Each row is a point. A path goes straight from each point to the next, and from the last back to the first. The post is the endless flat space through its rows: a point in 2 columns, a line in 3, a plane in 4, and so on, so that a path can go around it. Count how often the path circles the post. Going back the other way cancels.

Post (2 x 3):
0: -.08  .51 -.28
1: -.05 -.11 -.04
Path (25 x 3):
0:  .12  .64 -.08
1:  .34  .20 -.19
2:  .06  .52 -.43
3: -.31 -.10 -.30
4: -.55  .09 -.12
5: -.08 -.15 -.18
6:  .09  .01 -.14
7:  .39  .40 -.27
8: -.01  .88 -.56
9: -.27  .18 -.23
10: -.38  .37 -.37
11: -.01  .09 -.34
12: -.10  .27 -.43
13: -.34 -.52  .16
14: -.23  .66 -.43
15:  .03  .53 -.38
16:  .06  .26 -.27
17: -.25 -.01 -.38
18: -.53  .35 -.35
19: -.23  .17 -.03
20:  .21  .48 -.10
21:  .31  .32 -.28
22: -.05  .07 -.25
23: -.26  .27 -.22
24: -.39  .07  .11
Times around: 2

Post (8 x 9):
0:  .19 -.17 -.01 -.18 -.04  .44  .14 -.07 -.41
1:  .14 -.40 -.24  .55  .18  .21  .05 -.07  .25
2:  .58  .07  .00  .10 -.18  .07  .00 -.46 -.81
3: -.13  .30 -.17 -.13  .14 -.12 -.78  .55  .18
4: -.35 -.02  .26  .28  .33  .02  .27  .40  .45
5:  .27  .27  .30 -.55 -.53 -.54 -.57 -.44  .05
6: -.11  .14  .00  .11 -.22  .18  .13  .94 -.05
7: -.20 -.20  .09  .44  .03  .26 -.51  .34 -.07
Path (15 x 9):
0:  .25 -.02 -.25  .04 -.03 -.24  .15 -.12  .05
1:  .13 -.31 -.54  .42 -.06  .05 -.36  .30 -.86
2:  .00  .38 -.14 -.07 -.26 -.34 -.25 -.44 -.26
3: -.18 -.21 -.10  .25 -.26  .42  .13  .18  .17
4:  .48  .48  .20  .29  .15 -.04  .41 -.12 -.04
5:  .50  .01  .08  .19 -.01 -.19  .00 -.01  .27
6:  .19 -.14 -.01  .04  .32 -.17 -.10  .17 -.03
7:  .19 -.67 -.29 -.21 -.28 -.22 -.77 -.45 -.07
8:  .36 -.37  .23 -.06  .17  .14 -.05  .18 -.51
9:  .15  .37  .24  .16  .38 -.14 -.32  .66  .34
10:  .04  .86  .72 -.29 -.47 -.24 -.21  .59 -.18
11:  .21  .58  .00  .22  .20 -.11  .06 -.05  .29
12:  .45 -.10 -.45  .37  .20  .13 -.17  .14  .31
13:  .24  .02 -.04  .40  .13 -.24 -.66  .48  .41
14: -.11 -.21  .25 -.06  .04  .05  .05  .07  .09
Times around: 1

Post (17 x 18):
0:  .22 -.10  .05  .32 -.03 -.17  .00 -.52 -.15  .53 -.02  .43  .23  .69  .33  .05  .15 -.13
1:  .04  .24  .16 -.24  .28 -.07  .08 -.54  .53 -.25 -.22 -.24 -.08 -.07 -.18 -.46 -.31 -.25
2:  .33  .00 -.27 -.01 -.02  .05  .27  .13 -.17  .02  .31 -.32  .24  .48  .13  .19  .26  .10
3: -.26 -.54  .17  .08 -.22 -.44 -.23  .07  .07 -.70 -.15 -.04 -.13 -.07 -.10  .11  .28  .10
4: -.12  .19 -.37 -.02 -.29 -.06  .38 -.19  .26  .48  .51  .11 -.18 -.13  .31  .25 -.05 -.25
5: -.35  .40  .09  .14 -.04 -.23  .47 -.31  .94 -.64 -.04  .05 -.16 -.06  .08  .28  .05 -.07
6:  .05 -.40 -.09  .01  .01 -.42  .14  .03 -.17 -.07 -.41 -.23  .40  .51  .62  .20  .08 -.43
7: -.29 -.83 -.15  .12  .49 -.21 -.36  .27  .29 -.15  .08  .18 -.42 -.15 -.32  .46 -.41 -.31
8: -.20  .08  .04  .16 -.12  .24  .41  .17  .27  .12  .29  .16 -.17 -.13  .42 -.01  .31 -.30
9:  .24  .12 -.08 -.29 -.22  .20  .11  .21 -.28  .16 -.31 -.26  .26  .26 -.04  .43  .10  .01
10: -.15 -.10 -.07  .13 -.25  .15  .11 -.08 -.17 -.32  .27  .39  .34 -.19  .20  .06 -.27 -.56
11:  .18  .15  .53 -.28  .13 -.28  .20 -.13 -.10 -.09  .10  .00  .21 -.06  .21 -.05  .13  .35
12: -.04  .36  .16  .11 -.21  .08 -.05  .03 -.15  .24  .46 -.12  .42  .06  .51  .09  .08  .00
13:  .19 -.23 -.13 -.29 -.21  .17 -.03 -.16  .07 -.44 -.31  .07 -.35  .12  .60  .32  .18 -.08
14: -.09  .42 -.63  .14 -.24 -.14  .28  .17  .15  .23  .28  .36 -.44  .08  .16  .29 -.31  .07
15: -.11 -.09 -.05  .38  .21 -.23  .15 -.17 -.09 -.25  .00 -.11 -.14 -.34  .21  .25 -.05 -.57
16: -.20 -.11 -.17 -.08 -.03 -.09 -.12 -.01  .04 -.38  .10  .35  .10 -.44  .36  .04  .49  .05
Path (34 x 18):
0: -.39  .00 -.40 -.04 -.27 -.48  .33 -.09  .36 -.26 -.31  .44  .09  .11  .35  .55 -.11  .02
1: -.02  .13  .06  .08 -.32 -.17 -.13 -.43 -.08 -.25 -.11  .63 -.04 -.38  .14  .55 -.50  .36
2:  .43 -.17 -.08  .21 -.37  .00 -.27 -.39  .27 -.42 -.08  .11 -.63  .15  .61  .10 -.09 -.07
3:  .07  .15 -.34  .25  .15  .17  .04  .53  .36 -.01  .27  .32  .30  .14  .20 -.09  .37 -.41
4: -.05  .17 -.02 -.40 -.32 -.08  .38  .12  .14  .48 -.02  .14  .22  .23 -.02  .27  .09 -.43
5: -.07 -.09 -.19 -.11 -.12 -.02 -.34 -.10  .31  .19  .39  .35  .37 -.02 -.03  .04 -.40 -.47
6:  .07 -.31  .00  .45 -.31 -.54  .18 -.20  .07 -.53  .02 -.23 -.04 -.23  .05  .44 -.14 -.07
7: -.36 -.30  .32 -.06 -.02 -.29  .13  .14  .14 -.18 -.23  .01 -.31 -.52  .36  .19  .03 -.14
8: -.04 -.41  .20 -.13  .08 -.40  .20 -.24 -.21 -.20 -.24 -.43  .03  .38  .32  .30 -.04 -.01
9:  .10  .09  .20  .25  .29  .18  .05  .04 -.18 -.15  .28  .31  .17  .29  .38  .29  .10 -.02
10: -.23  .12  .09 -.05 -.33  .00  .25  .14  .34 -.62 -.05  .02 -.58 -.31 -.05  .18  .24 -.30
11: -.10 -.05  .10 -.27 -.33 -.16 -.24  .11 -.04 -.56 -.09 -.01  .50  .22  .46  .06  .33 -.25
12: -.08  .12  .37 -.33  .19 -.47  .83 -.15  .00  .43  .11  .05 -.46 -.01  .66 -.04  .53  .04
13:  .10 -.39 -.30 -.23  .28  .26  .43 -.15  .26 -.56  .47 -.09 -.25  .33  .19  .41 -.14  .00
14:  .21 -.12  .11  .20  .20  .29  .37  .11  .00 -.07  .14  .04  .17  .52  .44  .30 -.12 -.15
15:  .19 -.27  .18 -.04 -.41  .10 -.13 -.38  .48 -.19 -.02  .09  .10 -.02  .49 -.06 -.05 -.07
16:  .00  .09 -.10  .00 -.10 -.18  .51  .10  .09 -.05 -.15  .64  .26 -.19 -.24 -.22  .05 -.24
17:  .33  .09 -.16  .07  .14  .38 -.01  .09  .05 -.02  .67  .07 -.25  .17  .44  .23 -.42 -.41
18:  .27 -.09 -.31  .34 -.36  .08  .23 -.11  .04 -.12  .18  .23  .09 -.27 -.39  .50  .31 -.07
19: -.19  .31 -.26  .22 -.02 -.22  .15 -.43  .42  .39  .33  .23 -.05 -.31  .62 -.18 -.09 -.20
20: -.10  .40  .40  .20 -.23  .01  .39 -.04 -.33  .41  .22  .07 -.07 -.21  .49  .03  .12  .05
21: -.27 -.15 -.09 -.45  .03 -.27  .29 -.42  .20 -.56 -.42 -.21  .42  .15  .10  .35  .05 -.32
22: -.21  .10 -.13 -.21 -.02  .07 -.04 -.25 -.09 -.22  .08  .15 -.33 -.65  .21  .17  .33 -.13
23: -.12 -.01 -.09 -.18 -.22  .38  .25 -.06  .15  .08  .36  .09  .21  .29  .01  .39 -.22 -.14
24:  .22 -.10  .42  .22 -.02  .02  .20 -.24 -.13 -.21 -.32 -.39  .09  .00  .74  .25  .23  .08
25:  .11 -.15  .20 -.20  .30  .03  .04  .20  .59  .35 -.16 -.37 -.09  .05  .73 -.08 -.09 -.29
26:  .31 -.19 -.28  .06  .26 -.48 -.11 -.41  .20 -.42 -.06  .32  .19  .20  .26  .39  .28  .16
27:  .10 -.28  .38 -.05  .04  .03  .08  .00 -.22 -.33  .56 -.49 -.05 -.37  .22  .52  .41 -.26
28:  .03  .08  .31 -.25  .02 -.23  .50 -.23 -.08 -.23  .13 -.22 -.02 -.32  .43  .07  .19 -.22
29: -.37  .31 -.19 -.21 -.09  .14  .07 -.02  .11  .01  .09  .29  .00 -.04  .34  .08 -.36 -.23
30: -.34  .29  .31  .25 -.13  .05 -.16  .29  .28 -.29 -.12  .29  .00  .35  .42  .15  .61 -.01
31: -.07 -.20 -.55  .04  .07  .10 -.22  .63  .49 -.44  .43  .23  .12  .23  .17  .10  .28 -.18
32:  .01 -.13 -.30  .33 -.24 -.18  .37  .05  .26 -.17  .15 -.05 -.32 -.28 -.08  .47  .35 -.19
33:  .04 -.43  .19 -.03 -.09 -.38 -.10  .05 -.13 -.21 -.44  .00  .26 -.12  .35  .08  .10  .35
Times around: 0

Post (17 x 18):
0:  .18 -.01  .04  .16  .11  .01  .12  .02  .24 -.18  .05  .35 -.10 -.13 -.10  .13  .32  .16
1:  .00 -.04  .03 -.13  .03 -.31  .18  .23  .05  .03  .06 -.14  .01 -.32 -.38  .12  .11  .13
2:  .00 -.08  .05  .09 -.18 -.04 -.33 -.09 -.10 -.18  .27 -.08  .03  .04 -.08 -.08 -.47  .46
3:  .02  .15 -.36 -.06  .05  .63  .14  .05  .33  .41 -.10  .35  .10 -.14  .21  .33 -.04  .23
4:  .16  .28 -.19  .12  .06 -.05 -.24 -.11 -.27  .08  .03  .08 -.19  .42 -.10 -.24  .06 -.28
5:  .18 -.20  .39  .05  .26  .39  .28  .04  .05 -.34 -.22  .26 -.28 -.21  .07  .02  .12  .26
6:  .08 -.26  .23 -.21 -.27 -.03 -.02 -.37  .09 -.29 -.17 -.08 -.15 -.10  .08 -.08  .35 -.17
7: -.08 -.15 -.12  .10  .49 -.27 -.26  .41  .07 -.22  .34 -.27 -.15 -.20  .15 -.15  .18 -.14
8:  .21 -.15  .28  .15 -.18  .18  .00 -.09  .27 -.35 -.27 -.29 -.38 -.08  .03  .33 -.25  .11
9:  .26 -.16 -.25  .05 -.11  .17  .13 -.30 -.03  .46  .01 -.10  .07 -.07  .36  .10 -.56  .21
10:  .10 -.23  .07  .08  .04  .02  .14  .17 -.01  .08 -.06  .06  .06  .01 -.20  .34  .07  .24
11:  .25 -.24 -.05 -.14  .00 -.04 -.11 -.24  .03  .01  .01 -.22  .47 -.12  .05 -.06 -.28 -.12
12:  .23 -.14  .14 -.10 -.04 -.12 -.08  .07 -.15 -.17  .17 -.15 -.08 -.31 -.06  .00  .52  .08
13: -.04  .02  .38  .44 -.03 -.05 -.33  .03 -.19  .28 -.07 -.20  .11  .06 -.20 -.02  .06 -.14
14:  .22  .10 -.04 -.10  .06 -.15  .03 -.10  .09 -.20 -.02 -.20 -.12  .13  .07 -.18  .41 -.08
15:  .05 -.17  .23  .15 -.01 -.01 -.18 -.14  .05  .06  .31 -.31 -.14  .05 -.16 -.03  .07 -.13
16: -.01 -.01  .11  .40  .14  .05  .00 -.17 -.25 -.25  .05 -.17  .25  .13 -.18  .21  .11 -.03
Path (25 x 18):
0:  .14 -.18  .02  .36  .05 -.26 -.56 -.11 -.61  .17  .44 -.36  .06  .28  .04 -.29 -.02  .09
1: -.14  .15  .36  .55 -.05 -.16 -.59  .02 -.36  .12  .31 -.32 -.17 -.15  .03 -.04  .14  .19
2:  .25  .32  .10  .16 -.12 -.20 -.13 -.05 -.37 -.12  .18 -.07 -.41  .37 -.11 -.03  .17 -.13
3: -.02 -.41  .01 -.15  .24 -.55  .15  .54  .07 -.35  .21  .03  .10  .11 -.73  .23  .32 -.03
4:  .23  .19 -.22  .12  .31  .08 -.12  .08 -.23 -.07  .02 -.09  .14  .11 -.28 -.04  .58 -.36
5: -.08 -.34  .19  .00  .29 -.16  .27 -.52  .25 -.39 -.36  .07  .13 -.13 -.19  .01 -.31 -.23
6: -.17  .14  .09  .12 -.17 -.14 -.35 -.39 -.03  .00  .09 -.05 -.03 -.09 -.07  .28  .22 -.48
7:  .33 -.27  .11  .04 -.42  .01  .14 -.23  .28 -.02  .41  .03 -.32 -.31  .34  .10 -.03  .32
8: -.12 -.23 -.21 -.29 -.01  .03  .21 -.01  .09  .43  .50  .20  .13 -.20  .13  .09  .20 -.12
9:  .10 -.22  .11  .22  .05  .15  .22  .11  .02 -.14 -.40 -.09 -.07  .36 -.02  .03 -.33  .22
10:  .23  .16 -.45 -.49  .16  .28 -.47  .28  .02 -.47  .01  .24 -.12 -.11  .11 -.48 -.06  .33
11:  .09 -.03 -.23 -.17  .16  .03 -.02 -.29  .00 -.36 -.11  .12  .12 -.15  .41 -.13  .53 -.11
12: -.13 -.17  .26  .08 -.12 -.08 -.01 -.24  .04 -.46 -.17  .21  .06 -.10  .04  .23 -.47  .14
13: -.05 -.12 -.17  .03 -.37 -.12  .16 -.05 -.24  .05  .23 -.37  .01 -.14 -.02  .19  .05 -.06
14:  .23 -.05 -.34  .21 -.20 -.13 -.25 -.01  .09 -.20 -.36 -.14 -.05  .20  .05  .08  .21 -.40
15:  .16 -.01  .02  .11  .27  .07  .06 -.14 -.08 -.03 -.10  .10 -.16 -.09  .14 -.18 -.24  .28
16:  .24  .07 -.13 -.02 -.16  .09 -.09 -.23 -.27  .14 -.16 -.30  .01 -.05  .26  .26  .25 -.13
17:  .36 -.26  .32  .21  .04 -.12  .56 -.12  .00 -.20 -.12  .10 -.06  .07 -.12  .16  .47 -.46
18: -.05  .12  .06  .23 -.38 -.29 -.46  .02 -.24  .34 -.21 -.27 -.08  .21 -.20 -.43 -.26 -.11
19:  .10  .29 -.17  .10  .04  .07 -.47  .33 -.45  .09 -.31 -.64  .02  .00  .00 -.17  .49 -.08
20:  .14 -.35 -.03 -.15 -.40  .31 -.26 -.58 -.10  .12  .23 -.17  .36 -.09  .15 -.16 -.08 -.18
21:  .21 -.05 -.09 -.18 -.33  .47 -.41  .09  .08  .94  .14  .21  .49  .34  .39 -.04 -.40  .56
22:  .18  .59 -.08  .30  .04  .07 -.18  .11  .05 -.24  .05 -.11 -.21  .28  .00  .04  .36 -.27
23:  .02 -.54  .31  .28  .14  .11 -.10  .26  .50 -.39  .04  .15 -.62 -.08  .14  .14  .28 -.01
24:  .31  .17  .11  .13  .25  .58 -.17 -.06  .21 -.27  .03  .29 -.22 -.04  .30 -.53  .33 -.14
Times around: 4
